Each row of a before or after table is a point. The points were changed in one or more steps. Then noise was added and the rows were shuffled. The steps act on columns, c1 being the first. Name the steps. A step turns or swaps two columns, mirrors them in a line or flattens them onto one, adds a multiple of one to another, or multiplies or shifts one. Angles are multiples of 10 degrees, from the lower column toward the higher: turns from -170 to 170, lines from 10 to 170 but not 90. Use the fewest steps. Two steps may share a column if one is a turn and the other turns, adds or multiplies; they go together, in the order done. Otherwise the lowest column goes first.

Before:
[[ 49  -1]
 [ 10  15]
 [ 11  17]
 [-19 -67]
 [-36 -64]
 [ 34  21]
 [ 54  12]
 [-64 -58]
 [  7  33]
 [ -5 -82]
 [ 52   6]
 [ 36 -10]]
After (12 x 2):
[[ 16  10]
 [ 13  55]
 [-64 -37]
 [ 32   6]
 [-65 -19]
 [  8  52]
 [ -8  39]
 [ 18  11]
 [ -1  48]
 [-82  -5]
 [ 22  33]
 [-57 -66]]
Steps: swap c1 and c2

Before (12 x 6):
[[-58 -13 -12 -51 -16  74]
 [-15 -24  -1  60  43  59]
 [-10  12  22 -43 -16   6]
 [-29  48 -10 -41   2  28]
 [-11 -28 -61  25  32  56]
 [ -6  66  -6 -53 -57  59]
 [ 24 -42 -30  -4  24  52]
 [-25 -57 -22   8  11  42]
 [-26 -19   8 -46   6  39]
 [-29  62 -16 -23 -79  -3]
 [  8  71  30 -31 -81 -40]
 [ -3 -43   5  20  -2  90]]
After (12 x 6):
[[  0  10 -65 -21 -43 -28]
 [ 35   0  13 -39  78 -22]
 [ 52 -82 -14  23  -2  -8]
 [ 29   9 -50 -41  61 -30]
 [ 77 -20   1 -56  59 -58]
 [ 41 -51  40  11  -3 -18]
 [-44  72 -47 -28 -39  12]
 [ 55 -18  18  62 -46 -16]
 [ 58  20 -60 -55  21  -3]
 [ 53 -54  16  -4  34  22]
 [  1  31   5 -43  53  -6]
 [ 91 -15  41  22 -29  -8]]
Steps: swap c1 and c6; multiply c3 by 1.3; turn c2 and c3 by -60 degrees; add -1.5 times c4 to c5

Before:
[[  29  -15  -21  -18  -30   13  -16    6  -90   16   16]
 [  16    6    4   27   -1   17   35   21   24   -4    0]
 [  15   10  -41  -22  -50  -26  -13   61  -68    6   12]
 [ -11   23    7   31   56   32   14   58   -4   14  -36]
 [ -17  -46    8   29   38   -4   15   39    8   -6  -20]
 [ -32   -4  -39  -11  -68    7  -24   22 -104   14   77]
 [   0  -18  -36    5   35   29    7   43   27   35  -15]
 [  12    1   -3  -24   62   13   43   49   10  -13    2]
 [ -18  -16  -21   -2   10   44   30   32    6  -32  -37]
 [   1   22  -17  -13   41   -4  -10    1   32  -37  -21]]
After:
[[   1  -45  -13   14   29   -8    6    9   35   43   11]
 [   9  -35   16  -61   58   11   45   27   30    2   57]
 [ -16  -60   30   72   33    6   18  -20   21   -5   12]
 [ -30  -19  -18  -28  -29   -8  -22   12 -121   16   48]
 [ -16  -37    1   -5    8   53   28    2   10   12  -29]
 [ -12  -36   31   76   51    6   14   47   16   34   19]
 [  10  -48  -18  -55  -21  -20  -11   40  -80  -20  -13]
 [  31  -13   -6  -43    3   -6  -16   -9  -95   20   19]
 [  -1    9    4  -29   27   25  -12   22   42  -27    4]
 [  15  -14   23   66  -10   16   34   16   21    5  -10]]
Steps: turn c2 and c8 by 60 degrees; shift c3 by 20; multiply c4 by 2.5; turn c5 and c9 by 20 degrees; add 1 times c5 to c11; turn c6 and c10 by 50 degrees

Before, 10 rows:
[[ -21   43    2  102   36   51   15  -32  -30  -39  -25   40    2   15
    24  -20   35  -19]
 [  -7   58   29   -5   28   51    1  -48  -54  -54  -40   45    0   15
   -29   21   41  -46]
 [  -3   -4   63    6   24   17   50  -13   20    2   31  -38   39  -17
    29   35  -83  -27]
 [ -15   47   18   32   31   28    3  -36  -37  -49   26   -5  -14   30
    32   15   75  -20]
 [  22   12  -22   31   37   31   13  -32  -17  -90  -68  -20    8   47
    11   43   39  -14]
 [   1   14   50  -13   38  -21  -29  -34   58  -36   -8    5   61   13
   -42  -43   27   25]
 [   8   24   29  -14   44    9  -33   -8   69  -37  -19   31  -17  -59
   -11   29   16   -6]
 [ -37   16   76  -18   13   72   18   25   20   47   28  -39    4   31
    25    7  -88   28]
 [  28    7  121  -12  -31   38  -22   17  -23   56   20  -57   16  -15
    34   24 -106   25]
 [ -47   11  -15   38   19   23   27   15  -42  -33  -52   20   15  -17
    17   48   74  -44]]
After (10 x 18):
[[  23  -15   94  -21   36   32   12  -32  -19  -22  -67  -21    8    2
    11   45   61  -16]
 [   7    7   17    5   44   25  -32   -8   69  -47  -18   30  -17  -55
    -9   30  -32   -8]
 [  30  -25 -106  -32  -31   32  -17   15  -21  -70   17  -57   17   77
    37   25  -87   26]
 [  -6  -20  -34  -30   27    9   49  -13   21  -49   34  -38   37   60
    30   40  -73  -23]
 [ -17  -13   49  -98   32   68   18  -34  -31    6  -26   41    1  -21
    24  -19   32  -25]
 [  -6   -1   32   -7   30   78   -4  -48  -53  -55  -39   47    1  -23
   -29   18   40  -47]
 [ -39  -43  -82   -6   16   60   22   24   18  -42   27  -37    3   85
    27   13  -34   27]
 [   3   30    9   -5   38   -3  -28  -33   58  -65   -5    3   62   -3
   -41  -46   12   28]
 [ -14    8   39  -35   34   56    4  -33  -37  -27   27   -5  -14  -40
    31   16   74  -19]
 [ -48   -8   42  -30   21   20   28   14  -40    7  -52   18   18  -64
    16   50   31  -46]]
Steps: turn c2 and c6 by 50 degrees; turn c3 and c4 by -160 degrees; turn c3 and c10 by 60 degrees; add -0.3 times c13 to c17; turn c14 and c17 by 50 degrees

Before:
[[  20  -17   58    5  -18    7   22  -43   -1  -14   33  -71  -18   41
    48   20   37   34  -15   -5  -27   30   10   10  -49  -17    3   13
     8  102  -44  -51]
 [  29  -22  -43  -39   59   31   44   33  -14   10    5  -19   40   13
    49   26  -18    7   -3   32    0   16  -20  -45  -26  -17   42  -17
   -41  -54    0   43]
 [  13   26   -8    3   -3    9   24  -12  -26   29   32  -13   -8   -2
     8   -6   28  -27    0  -36   37  -27  -28  -11    1  -54   35  -44
   -16    0   48  -53]
 [  67  -48   16   13  -19  -55   73  -85    2  -14  -24  -47   58  -44
    -4  -18  -49   -6   23  -77   33  -54   19  -19  -31  -15    0   31
    -5   61    4   -4]
 [  -1    5   -5   40  -46   26  -42  -17    8   56   34   50   -9   -4
   -33  -34    4  -47   -2   34   44   36   39  -16  -38  -39   36  -26
   -58   11  -57  -10]
 [  50   61    0  -53   26    5   51  -33   51   56  -11   23   52  -36
    52   17  -10  -43  -67   67  -25  -47  -50  -65  -20  -17   36   46
    -9   -1   -2   68]
 [  -5   11  -16   15  -31    2   -7   -2   36   60  -33   -2   -1  -68
    76   29   13   -2   -3  -20   21  -95   25  -59   22  -36   30    3
    10   75  -24   56]
 [  66    2   -1   12  -76  -62   -1  -28   30   60   42   53   45   26
    28   68   10   64   32   11  -19  -29  -10   28   -9  -12   70  -35
   -51   36   33   80]
 [ -48   67   14  -21  -18   46  -23   29  -34  -14   35  -24   15   57
    11   -2   36  -79  -45  -25   69   63   10    1   38    7  -13   39
   -52   30   64  -10]
 [ -10   29  -22  -25  -33   11   28   67   12   -7  -24  -29   40   51
    26   27    8  -51  -23   40  -12   35  -49  -60    8   36  -48  -44
   -17   65    9    6]
 [  39  -21  -17   49  -11   -3  -60   18  -11   70   13   33    4   -7
    83   99   57  -12    2   18  -34   22   23 -121  -50  -10   70   61
   -25  -38  -34  -33]
 [  37  -20  -50  -26  -41  -36   67   12    0   35  -54   -9   36   39
    -9  -18   22   -3  -53   25  -11  -50  -32  -46  -12    3  -17   87
    14   35  -43   46]
 [  61  -14  -22   36   35   18   18   17  -58   15    5   -3  -27  -17
    20   -7   56    9    2  -28   29   -4  -58  -74  -31  -69   19  -34
     3   27   24   19]]
After:
[[  20  -17  -50  -43   68   36   49   29  -10    7   -1  -19   71   16
   -32    4  -23  -23    7   28   -6  -19  -22  -50  -21  -23   95  -14
   -43  -56   -6   13]
 [  68  -64    2    8  -75  -66   -1  -29   28   58   41   54   83   29
   -47  -66   16   21   34   13  -19  -32   -6   34  -11   -4   51  -39
   -56   37   39  -31]
 [  -7    5  -19   10  -25    7   -7    2   34   58  -31    3   37  -69
   -85  -92   12   11   -6  -25   23   20   27  -59   15  -40   13   -3
     7   82  -21   24]
 [  71  -15    5   16  -16  -65   70  -86    0  -13  -23  -52   41  -42
    33  -41  -49  -47   32  -80   35   31   18  -11  -36  -16  -25   29
    -8   59   14    7]
 [  22  -33   57    4  -18    9   16  -39   -1  -12   35  -70  -18   39
    -4   15   31   -7  -16    0  -33  -20   12    7  -48  -22   -6   14
     9  104  -48   69]
 [  -8   61  -24  -22  -36   13   29   68    7   -7  -18  -30   47   42
     6   17    7    8  -26   53  -13  -34  -52  -58    9   35   -8  -51
   -15   65    3   18]
 [ -47   95   15  -30  -15   50  -26   31  -32  -15   31  -19   14   54
     3   56   37   36  -41  -21   73  -14   16    4   36    9   22   49
   -51   25   61   22]
 [  35   -2  -54  -27  -44  -32   63   14    5   37  -51  -12   49   43
    -8  -30   22  -12  -54   22  -12   29  -32  -53  -13   -3   23   93
    11   29  -49  -31]
 [  51   59    1  -58   17   10   53  -32   52   55   -4   23   89  -39
   -46  -48  -10   43  -65   71  -22    6  -45  -66  -14  -17  114   46
    -6   -5   -2   -1]
 [  66   -6  -28   37   37   21   10   14  -60    8    7   -7  -10  -16
   -35    0   61   -2   13  -30   28    7  -55  -77  -38  -60  -32  -43
     6   25   25   -6]
 [  -4   51  -12   35  -50   27  -38  -22   12   55   34   47  -17   -4
    27   49    5  -11   -2   35   47    5   30  -18  -40  -36  -20  -24
   -59    6  -59  -20]
 [  14   40  -16    1   -2    9   26  -15  -33   29   30  -16  -27   11
    28  -24   27   13   10  -40   34   11  -21  -13    7  -50   31  -43
   -20   -4   44   42]
 [  49    1  -23   52  -14   -1  -65   21  -19   67   15   37   17  -10
   -28  -30   57  -27    2   19  -37  -62   19 -119  -49   -8   -7   67
   -28  -40  -30   95]]
Steps: turn c2 and c18 by 70 degrees; add -1.5 times c4 to c27; turn c15 and c32 by 130 degrees; turn c13 and c15 by 30 degrees; turn c16 and c22 by -120 degrees; multiply c22 by 0.7
